Each row is a point. Each copy is the shape, with its points in the same order, stretched, turned, moved and blurred by noise. Say if it was mirrored as well.
In the rows, zero is written as 128.

Shape, 6 rows:
113	128
170	143
80	145
151	107
86	122
126	84
Copy 1 (6 x 2):
126	143
106	90
161	159
85	127
137	169
80	161
Copy 1 is: only turned
Copy 2, 6 rows:
139	148
97	111
147	179
134	101
158	164
164	107
Copy 2 is: mirrored
Copy 3 (6 x 2):
108	128
154	101
59	142
167	126
82	146
161	154
Copy 3 is: mirrored
Copy 4, 6 rows:
129	112
138	169
98	93
162	139
123	89
172	107
Copy 4 is: only turned

Shape, 7 rows:
159	126	148
101	163	123
108	151	121
112	178	108
174	98	89
95	151	152
122	148	122
Copy 1, 7 rows:
104	106	138
136	175	117
142	165	112
136	180	96
161	68	83
128	173	146
133	149	115
Copy 1 is: mirrored
Copy 2 (7 x 3):
116	88	126
93	149	156
104	140	143
74	159	142
146	114	69
104	134	177
105	138	138
Copy 2 is: mirrored
Copy 3:
167	162	123
82	124	139
96	123	140
70	143	168
189	137	191
87	121	96
110	135	145
Copy 3 is: mirrored

Shape (9 x 4):
114	149	151	144
107	127	129	143
117	113	105	139
116	112	147	92
148	121	135	147
129	122	158	143
118	124	154	152
114	163	32	94
116	138	151	76
Copy 1, 9 rows:
122	114	174	123
138	106	149	124
148	106	120	129
95	90	128	104
123	125	140	145
112	108	161	140
121	105	165	137
183	142	75	69
91	100	135	82
Copy 1 is: mirrored
Copy 2, 9 rows:
105	107	98	134
137	98	117	136
153	91	140	122
145	178	104	121
107	120	152	139
110	131	123	154
115	111	116	156
168	74	136	7
129	193	85	96
Copy 2 is: mirrored
Copy 3 (9 x 4):
116	124	110	175
104	123	135	145
99	125	150	106
146	154	158	137
125	107	126	126
132	113	128	161
122	111	128	165
68	180	131	43
151	172	138	148
Copy 3 is: only turned

Shape, 10 rows:
98	93	136	76	135	110
102	134	139	184	150	144
125	209	129	135	128	137
125	100	137	66	110	103
135	108	100	66	144	129
174	103	114	84	126	87
140	115	136	156	126	141
149	119	159	189	140	126
135	159	171	101	148	145
128	129	145	105	110	151
Copy 1, 10 rows:
178	124	153	159	105	114
97	130	160	171	182	124
87	181	118	120	124	111
171	128	138	117	78	118
162	126	104	155	90	127
157	96	97	115	99	107
97	96	136	124	135	125
80	78	158	135	163	98
91	142	144	138	74	102
115	137	139	110	80	128
Copy 1 is: only turned
Copy 2, 10 rows:
98	181	158	172	86	154
116	113	148	100	175	110
119	110	102	166	221	77
114	176	130	176	86	159
124	201	138	135	92	105
122	157	96	137	70	117
138	129	116	97	146	134
114	101	106	96	160	126
72	159	121	155	162	107
127	160	126	139	147	154
Copy 2 is: mirrored
